Rows are points. Two turns around zero, p and q, are shown by what they do to some points. Write where each new point lands after one turn and then the other. Backwards means that the second turn is done in reverse. Each puzzle has new turns, and all numbers are rounded.

Turn p:
-.39  .07 -> -.34  .20
.24  .08 -> .25  -.01
.18  -.26 -> .08  -.31
.17  -.12 -> .12  -.17
-.21  .22 -> -.12  .28
Turn q:
-.24  .08 -> -.20  -.15
.47  .10 -> .18  .44
-.22  -.03 -> -.10  -.20
-.02  -.15 -> .11  -.10
Where do these land?
q, then p: -.14  .15 -> -.20  .04
p, then q: .32  .13 -> .19  .29
q, then p backwards: -.19  -.28 -> .23  -.25

Turn p:
-.27  .19  -.03 -> -.09  .18  -.26
-.10  .17  .24 -> .21  .17  -.15
.44  -.10  -.06 -> .11  -.39  .21
-.06  .21  -.11 -> -.06  -.04  -.23
-.01  -.47  -.03 -> -.16  .08  .44
Turn q:
.15  -.18  -.06 -> .22  .07  .08
-.26  .50  .05 -> -.50  -.03  -.26
-.13  .22  -.15 -> -.13  -.01  -.26
-.02  -.30  .06 -> .20  -.15  .18
.25  -.24  .11 -> .21  .11  .28
Where do these land?
q, then p backwards: .13  -.12  -.02 -> .03  -.05  .17
p, then q backwards: .15  -.26  .45 -> .35  -.40  .08
p, then q: -.21  .08  -.20 -> -.04  -.17  -.25
q, then p: -.07  .30  -.22 -> -.33  -.06  -.18

Turn p:
.36  .11  -.32  .18  .39  .29 -> -.28  .30  -.20  -.45  .19  .25
-.15  -.14  .02  -.29  -.27  -.13 -> .35  -.20  .11  .15  .05  -.13
-.32  .10  -.11  -.01  .16  .23 -> -.15  -.29  -.02  -.29  -.10  -.04
.17  -.41  .28  .19  -.18  -.28 -> .08  .09  -.10  .60  .05  .18
-.01  .26  -.09  .04  -.09  .24 -> .04  .07  .00  -.29  -.23  .00
.05  -.14  .42  -.18  -.12  -.26 -> .10  -.01  .32  .45  .04  .00
-.10  .22  -.20  .06  .11  -.08 -> -.13  .03  -.10  -.18  .00  -.25
Turn q:
.11  -.03  .17  -.14  -.51  -.27 -> -.16  -.47  -.10  .01  -.21  -.30
-.09  -.01  -.29  .16  -.06  .18 -> .15  .20  .06  -.11  -.26  .10
.28  -.26  .05  -.17  -.23  -.08 -> .04  -.30  -.07  .32  -.16  -.10
-.20  .03  .31  .23  .29  -.28 -> -.36  .21  .18  -.03  .34  -.18
-.22  -.07  .13  -.10  .24  .46 -> -.12  .26  -.25  .04  .10  .44
.18  .12  .13  .05  .22  .13 -> .01  -.04  .15  .04  .23  .23
-.06  .22  -.49  -.03  .05  -.14 -> .43  .15  .03  -.27  -.03  -.19
Where do these land?
p, then q backwards: .02  .11  -.23  .33  .06  .08 -> -.38  -.01  .03  -.12  -.13  .09
q, then p: -.44  .28  -.02  -.07  .14  -.23 -> -.05  -.04  .24  -.19  .32  -.39
q, then p: .12  -.08  .18  .21  .06  .00 -> -.16  -.14  .05  .12  -.19  .07
p, then q backwards: -.05  .41  -.36  .22  .23  -.42 -> -.55  -.09  .09  -.07  -.01  -.50
p, then q: -.23  -.29  .04  -.26  -.17  -.14 -> -.04  .04  .29  .41  -.03  -.03
p, then q: .12  -.23  .07  -.19  .05  .29 -> -.02  .00  -.08  .19  .05  .39
p, then q: .15  -.05  .10  -.15  -.01  .04 -> -.08  -.06  .06  .03  .12  .18
q, then p backwards: .32  -.16  .23  -.08  -.37  .39 -> -.32  -.35  .33  .24  -.04  .29

Turn p:
-.04  .51  .08  .18  -.06  .00  .41  -.03 -> -.03  .01  -.04  -.08  .48  -.37  -.30  .08
-.35  -.16  -.16  .29  .28  -.36  -.29  -.09 -> -.12  .05  .32  .15  -.16  .18  -.18  -.57
.01  -.04  .11  .08  .28  .29  .33  -.01 -> -.05  -.02  -.06  -.23  -.02  .09  -.39  .27
-.03  .04  -.01  .03  -.13  .27  -.05  -.38 -> .10  -.07  .37  .01  -.05  -.13  .01  .27
.35  -.02  .14  -.15  -.17  -.15  .03  .48 -> .06  .14  -.56  -.12  .04  -.02  .30  -.05
.27  .02  .01  .00  -.20  -.11  .21  -.07 -> -.15  .19  -.05  -.14  .15  -.15  .19  .13
-.19  .06  .20  .25  -.21  -.38  -.20  .11 -> .09  .26  -.03  .21  -.04  -.28  .01  -.43
.04  .09  .08  -.23  .09  .07  .01  -.31 -> .08  .06  .19  .12  .15  .15  .01  .27
-.06  -.44  -.56  -.53  .22  .07  -.16  -.04 -> -.33  -.42  .09  .17  -.24  .62  .32  .09
.04  .04  -.08  .13  .17  .24  -.32  .30 -> .32  -.28  -.10  -.20  -.15  .12  -.03  -.20
-.05  -.10  .20  -.07  -.26  .06  .02  .05 -> .05  .09  -.13  .14  -.16  -.19  .07  .14
Turn q:
-.01  -.20  .17  .00  .21  -.21  -.08  .13 -> -.02  -.01  -.19  .23  -.14  .12  -.04  -.24
-.20  -.01  -.29  .45  .06  .12  -.13  .05 -> .31  .07  -.04  -.17  -.09  -.02  -.46  .11
-.20  -.35  -.17  -.16  .21  -.24  .23  .08 -> .20  .24  .04  .23  -.18  .41  .13  -.10
.13  .28  .20  -.23  -.02  -.28  .14  -.20 -> -.28  .14  -.22  .05  .21  -.06  .36  .06
.01  .10  .07  -.34  .25  -.07  .17  .21 -> -.23  .00  -.08  .06  -.28  .21  .29  .05
-.46  -.14  -.12  .09  -.20  .01  .00  .27 -> .28  .20  .22  .21  -.32  -.15  -.16  .10
.12  -.16  -.14  .27  -.10  .04  .07  .23 -> .38  -.16  -.02  -.10  -.11  -.06  -.03  -.07
.16  .11  .22  .07  -.10  .33  -.01  -.29 -> -.17  -.30  .09  -.04  .35  -.10  -.08  .16
.44  .38  .06  -.15  -.31  .29  -.40  -.48 -> -.48  -.16  .19  -.46  .55  -.35  -.01  -.07
Where do these land?
q, then p: -.13  -.21  -.37  .25  -.04  -.29  -.31  -.02 -> .34  .04  .31  -.04  .35  .08  .30  .05
p, then q: -.14  -.18  -.15  -.15  .15  .07  -.03  .10 -> .16  -.09  .27  .05  .02  -.04  -.16  .01
p, then q: .13  .36  -.33  .17  .16  -.03  -.29  -.05 -> -.23  -.23  -.01  .20  .27  .40  .08  -.11
p, then q: -.07  .22  .02  .15  .20  .09  -.17  -.41 -> -.32  -.35  -.19  .16  .06  -.08  -.04  -.15
p, then q: .18  -.02  .52  -.09  .01  -.07  .37  .08 -> -.11  .21  -.13  -.48  -.36  -.12  -.01  .09
q, then p: .07  .07  .29  -.34  .02  -.15  .06  -.01 -> -.27  -.05  .08  .05  .00  -.19  -.33  -.02
q, then p: -.11  -.21  -.36  .12  -.20  -.04  -.12  .10 -> .27  .25  .04  -.04  .21  .00  .25  .13
q, then p backwards: -.17  .19  .50  -.09  -.10  .16  .25  .23 -> -.27  -.13  -.11  -.34  -.44  .21  .11  -.07
q, then p: -.06  .26  -.32  .07  -.01  .00  .13  -.26 -> .17  -.19  -.30  .03  .25  .21  -.01  .03
p, then q: .07  -.48  -.34  .20  .07  -.03  -.05  .23 -> .02  .21  .54  .19  .20  -.08  .10  .15
p, then q backwards: .22  .01  .55  -.28  -.27  .29  .17  .01 -> -.34  .40  -.05  .34  -.08  -.17  .43  .04
